Every row gives one point. Before rounding, the points of a table are all equally far from one centre. They may lie mostly on one side of it. Write the centre, to within rounding.
In the rows, 128 means zero.

Points (5 x 2):
[[128 115]
 [170 151]
 [146 193]
 [125 116]
 [151 121]]
Centre: [130 156]

Points, 7 rows:
[[138 131 175 107]
 [ 95 168 170  88]
 [116 116 157 137]
 [120 137 164 142]
 [109 167 101  70]
 [149 112 122 119]
 [113 142 181 117]]
Centre: [114 144 132 104]

Points:
[[ 98 154 173 155 166 102]
 [131 140 114 187 117  97]
 [124 104 103 162 124 123]
 [130 110 108 153 140  87]
 [112 133 131 175 176  99]
 [120 136 114 178 183 119]
 [157 128 100 168 115 105]
 [129 129 164 185 140 119]
 [101 111 120 172 150 120]
 [ 89 114 152 152 136 114]
 [114 120 156 170 140 156]
 [128 147 136 170 189 100]]
Centre: [129 158 129 136 139 125]

Points (12 x 9):
[[106 150 134 117 112 180 116  89  91]
 [100 136 128 131  95 175 133  79 134]
 [128 119 134 146 110 158 149 147  95]
 [121 130  90 119 120 170 152  85  91]
 [124 139 117 116 123 168  95  97  95]
 [133 177 133 126 125 187 151  82 107]
 [156 168 134 123 103 160 120 117  78]
 [153 156 140 150  88 166 142 101 108]
 [130 149 115  77 115 166 112 124  77]
 [114 159 118  93 118 190  98 120 138]
 [131 153 118 124 113 206 123 121 108]
 [124 144  89 120 117 182 117 111  90]]
Centre: [126 152 121 106 114 147 145 120 124]

Points:
[[136 111 155 155 177 131 113 126 188 139 106 149]
 [165  88 143 168 117 150  77 136 149 167 112 131]
 [143 105 152 155 154 136 110 127 152 195 136 122]
 [152 125 126 153 169 144  99 173 186 151 100 136]
 [154 143 124 123 143 103 117 128 155 119  70  85]
 [116 116 147 162 155 136  68 112 158 145  93 136]
 [177 112 141 152 181 137 109 110 163 151 130 125]
 [144  97 111 169 166 132  87 140 156 175  84 112]
 [153  90 139 141 161 128 115  96 186 132 121 121]
 [166 129  94 143 140 113 107 157 194 150 101 112]
 [159 107 161 162 154  84 107 137 180 151 124 116]
 [158  89 138 176 130 171 118 131 155 163  95 123]
 [140  57 149 139 143 126 101 132 173 140 116 137]
 [163  79 119 168 113 151 119 131 175 132  96 142]
 [129 136 188 141 134 133 126 129 175 144 119 115]
 [122 137 121 137 141 130 110 134 153  94 102 173]
 [120 104 123 137 117 150  65 124 165 148  97 106]
 [156  99 157 137 142 162 111  97 148 139  83 114]]
Centre: [142 117 130 144 136 124 114 139 142 137 110 123]

Points (20 x 14):
[[ 72 155 165 104 133  96 142 107 170 104 121 154  99 119]
 [ 99 131 171 144 183  97 136  99 136 122 131 169  84 109]
 [ 79 140 139 103 149 137 109 105 159 122  83 138 119 137]
 [102 143 142 128 128 132 135  90 182 124  86 167  96 137]
 [ 83 116 119 159 146 132 153  80 165 129 124 166  85 137]
 [ 78 151 150 117  93 102 161 100 147 148 121 135 103 108]
 [ 86 129 132 135 146 118 155  63 158 123 118 125 151 165]
 [ 77 131 167 123 114 134 119 112 190 113 105 152 102 109]
 [105 160 135 125 143 107 144  79 173 151 116 177  98 126]
 [ 73 158 121 131 153 130 148  87 126 129 126 138 116  89]
 [ 97 140 153 101 146 112 144  86 137 139  81 156 108 144]
 [ 90 129 132  92 138  81 167 114 126 135 124 153 114 151]
 [ 97 137 141 118 143 113 155  84 175 123 136 137  73 149]
 [ 65 136 137 151 163 107 151  85 151 147 118 160 105 115]
 [ 69 139 123 125 168 122 148  89 160 118 113 132 110 129]
 [119 140 126 151 121 134 143  60 120 122 125 119  76 121]
 [ 73 146 161 114 153  94 119  66 119 109 109 169 101 124]
 [ 83 133 164 141 150  89 144  94 154 114 136 183 118 189]
 [ 96 129 154 106 178 122 135  81 165 112 120 147  93 142]
 [ 62 161 147 140 135 120 138 100 148 150  99 146  96 127]]
Centre: [110 128 146 139 124 117 117 105 134 121 143 151 127 133]

Points (27 x 20):
[[156  76  95 175 143 149 121 165  99 135 120 183 130 163 167 138 130 112
  150 129]
 [162 112  84 133 151 134 138 179 117 112 118 180 111 134 162 146 163 144
  140 139]
 [157  97  86 174 145 153 130 141  92 142 143 192 133 125 134 120 133 152
  138 141]
 [169  77 129 122 148 143 118 130 118 156  98 184  89 162 147 129 139 129
  133 151]
 [180  73  99 148 117 131 145 169 104 139 140 182 129 162 172 141 154 141
  138 124]
 [160  50  94 149 147 147 131 155 107 136 123 170 139 140 128 140 156 106
  147 131]
 [174  94 105 155 150 145 120 166 128 112 108 186  92 155 164 166 150 127
  145 135]
 [165  90  89 153 148 131 124 154 106 131  92 183 124 166 119 139 130 140
  167 130]
 [166  91 132 172 163 107 132 164 114 131 120 150 121 172 140 155 147 118
  126 164]
 [138 100  93 156 120 142 137 164 109 129 113 190 132 133 159 132 167 120
  160 114]
 [172  89  86 158 133 152 125 145 109 107 101 177 121 141 160 120 139 137
  122 138]
 [130  84  94 136 129 153 140 154 124 118 129 176 114 166 154 123 154 139
  147 134]
 [158  76  92 154 152 149 140 156 105 131  97 178  98 156 149 118 146 138
  162 129]
 [168  81  90 133 130 152 137 176 124 119  99 174 118 127 148 135 141 140
  117 136]
 [159  81  93 173 140 136 122 135 134 126 102 174 124 171 169 127 126 139
  145 135]
 [168  93  80 173 150 159 125 170 113 144 122 162 101 156 146 127 150 132
  152 134]
 [186  83 125 153 126 147 137 159  92 131 140 211 117 134 145 125 115 127
  153 132]
 [178 101  80 146 148 148 136 162  84 145 118 188 123 160 147 139 130 125
  123 138]
 [166  96 101 180 153 137 126 160 105 131 122 192 111 162 162 132 121 129
  128 149]
 [163 103  97 176 151 167 161 154 104 140 133 154 105 151 157 152 164 131
  129 164]
 [185  80  97 153 161 162 155 167 119 128 100 170 126 157 159 146 151 158
  146 143]
 [181  99 125 106 116 165 139 147 101 124 130 167 142 158 127 115 142 153
  149 124]
 [184  72 114 137 129 148 124 148 110 111 107 208 127 142 159 140 142 122
  157 141]
 [169 101  77 154 153 144 147 143 123 137 118 186 110 161 159 144 135 122
  167 169]
 [165  91  99 134 131 143 161 157 108 142  90 170 107 155 126 152 171 127
  133 137]
 [153  76 112 158 130 154 114 173 112 140 109 163 138 164 138 112 150 118
  161 144]
 [180  75 120 163 124 113 123 152  87 138 104 199 112 150 143 143 137 129
  135 129]]
Centre: [163 104 127 143 139 139 135 140 113 142 125 153 126 131 150 150 133 134
 151 137]

Points (30 x 24):
[[108 148 144 114 105 133 109 124  81 145 106 140 148  82  92 136 181 149
  117 162 181 113 105 105]
 [107 152 162 106 131 160 129 104 101 131  97 157 133  88  92 127 160 145
  124 151 178 113 130 116]
 [103 155 167 116 115 140 134 112  66 115 121 146 149 116  91 148 166 143
  139 146 167 137 135  89]
 [111 153 142  95 165 145 152 104  65 158 125 165 141 124 103 147 181 154
  110 153 164 129 134 104]
 [115 174 160 126 116 154 116 114 105 146 109 170 142  91  92 152 175 142
  123 129 172  98 124 101]
 [123 181 150  95 130 129 125 125  93 153 114 161 130  87  90 155 183 138
  139 153 173  98 126  96]
 [121 140 154  86 107 146 106 108  90 177 105 129 124 128 114 123 178 148
  139 157 171  96 113  85]
 [108 176 148  96 108 123 124 121  84 159 104 188 129 106 107 141 180 124
  118 138 169 113 133 104]
 [115 158 145  93 139 147 104 111  90 163 113 148 145 123  76 137 185 137
   89 155 166 117 126  88]
 [103 153 175 115 108 135 105 111  77 123  84 160 132 127  71 119 165 140
  103 156 161 124 118 115]
 [101 156 158 126  92 143 104 102  99 138 123 148 146 123  95 152 194 134
  132 148 164 131 128 122]
 [ 91 147 172 122 120 136 117 117  89 162 108 149 147 118 102 126 169 160
  153 147 166 109 147  78]
 [121 185 148 117 116 135 111 121 108 158  93 129 164 106 123 157 177 150
  118 143 167 116 124 100]
 [103 143 159 113 117 151  99 124  85 155 114 153 148 103  85 156 191 133
  148 155 174  99 139  97]
 [143 143 123 129 116 143 130 103 115 160 121 181 156 115  83 160 169 123
  140 145 133  80 133  77]
 [132 149 126 117 147 118 110 117  87 163 129 147 111  89  97 160 183 136
  119 159 187 107 120 126]
 [131 174 152 101 103 133 130 119  68 132 103 148 152 104 102 141 184 119
  126 164 175 109 136 109]
 [113 189 149 109 120 120 139 137  76 167  76 157 126 111 111 159 193 138
  140 125 165 120 132 116]
 [131 184 126 121 109 130 104 121  76 151 112 150 136 119 108 157 146 156
  107 151 151  99 125  75]
 [ 96 163 155 119 134 127 159 130  87 147 118 130 120 120 109 149 198 137
  121 164 191 124 133 107]
 [132 184 131  93 120 162 111 109  78 137 100 143 138 109 106 151 161 126
  137 161 144 106 137  88]
 [127 176 164  91 135 164 137 125  67 132 142 158 134 107 109 133 197 144
  128 137 169 106 110 116]
 [ 89 142 160 106 141 151 109 102  67 124 111 146 123 108  96 167 157 115
  129 132 155 124 115 148]
 [115 153 162 108  78 145 130 135  86 116 115 181 137 124  99 143 165 124
  130 143 179 114 127 105]
 [105 157 168 122 118 162 104 121  74 148 115 172 144 111  85 151 161 154
  139 173 175  98 102 115]
 [110 161 169 115 140 169 106 145  77 171 109 143 135 132 103 145 158 143
  125 153 189 148 112  86]
 [114 170 168 130 135 151 135 115  89 145 116 151 139 100  67 169 182 130
  109 153 167 111 120  94]
 [141 143 140 125 112 130  94  99  67 138 111 155 122 125 115 130 199 152
  128 160 157 114 151 113]
 [118 115 139 120 139 136 111 148  90 131 131 149 152  95  99 149 201 137
  105 145 172 134 158 114]
 [100 158 140 119 122 150 127 134  83 157 116 147 143  95 115 166 168 144
  155 154 157 108 166  98]]
Centre: [129 134 144 129 141 134 130 153  94 147 110 147 133 136 107 132 164 126
 132 144 128 111 107 117]

Points, 27 rows:
[[167 182 117 100 142 129 140 126 123 152 190 133 159 129 131 125 172 146
   81 129 164 166 114 112]
 [152 180 109 106 134 103 148 142 160 171 181 122 146 136 111 125 178 151
  122 108 172 159 156 114]
 [174 169 108 103 107 127 156 131  99 180 162 130 132 147 112 145 183 143
  120 119 130 153 122 114]
 [176 183 142 101 131 132 130 129 123 173 178 137 130 137 125 137 189 149
  132 143 168 145 136 133]
 [140 207 122 105 116 124 161 113 120 176 167 105 141 126 137 124 199 127
  101 148 170 166 136 122]
 [171 163 117 116 136 100 146 115 133 191 168 137 131  93 108 106 178 138
   96 131 168 159 113 127]
 [172 205 143 115 123 136 145 143  93 145 141 125 149 122 138 114 196 129
  125 140 157 160 121 130]
 [146 165 126 106 123 104 143 135 131 152 170 121 153 108 136 103 195 122
   60 118 145 170 123 135]
 [162 163 139  92 176 139 112 123 142 169 161 117 143 151 136 115 181 136
  134 124 147 161 134 131]
 [146 182 112  79 150 119 138 119 136 161 178 117 154 136 108 113 191 149
  105 128 167 150 134 135]
 [157 184 116 129 140 106 142 107 117 167 155 111 183 131 126  96 200 146
  119 138 170 162 149 120]
 [153 177 103 118 150 123 140 101 123 171 176 135 163 151 101 112 183 150
  121 156 153 165 125 117]
 [163 152 113 113 134 146 140 138 118 160 133 154 156 129 137 121 170 104
  140 149 149 159 148 113]
 [150 175 101 124 120 150 148 140 141 158 163 140 162  87 149 122 164 137
  103 131 174 154 143 134]
 [125 181 114  93 128 122 131 133 122 178 172 138 157 109 113 145 168 132
  113 133 170 160 172 106]
 [152 185 114 125 150 116 151 111 137 168 135 139 174 133 118 148 189 137
  109 151 142 165 140 119]
 [143 179  99 122 126 133 129 139 120 158 148 150 141 148 116 120 173 129
  103 168 163 172 151 109]
 [121 183 124 128 110 125 142 121 123 166 170 141 159 147 126 129 217 128
  109 124 161 147 168 139]
 [160 177 126 116 123 130 140 101 121 148 164 153 159 126 132 121 174 167
  100 166 157 180 125 132]
 [141 166 111 101 140 146 122 132 109 160 182 141 140 118 110 157 183 149
   91 122 156 153 131 108]
 [150 190 105 133 138 150 169 112 116 185 149 113 145 134 127 103 187 103
  117 115 137 175 139 125]
 [170 154 114  92 108 125 150 124 145 170 161 124 140 142 103 148 170 128
   91 148 174 149 130 139]
 [171 178 118 102 126 110 124 137 123 173 192 123 159 127 117 132 172 139
   96 126 166 175 137 144]
 [148 157 136  86 101 130 129 110 105 170 159 144 162 122 125 133 198 135
  136 123 151 181 142 133]
 [136 165 114 103 156 122 138 130 147 152 151 128 164 144 124 106 161 164
   80 149 171 187 121 132]
 [168 180 112 122 151  93 140 150 116 159 163 129 131 132 126 131 191 130
  119 160 146 154 123 121]
 [154 179 108  88 132 125 143 143 130 184 172 114 157 119 101 109 170 130
  131 135 176 165 137 127]]
Centre: [120 158 143 140 121 114 136 111 120 147 148 111 136 133 124 122 138 131
 122 114 155 146 122 128]
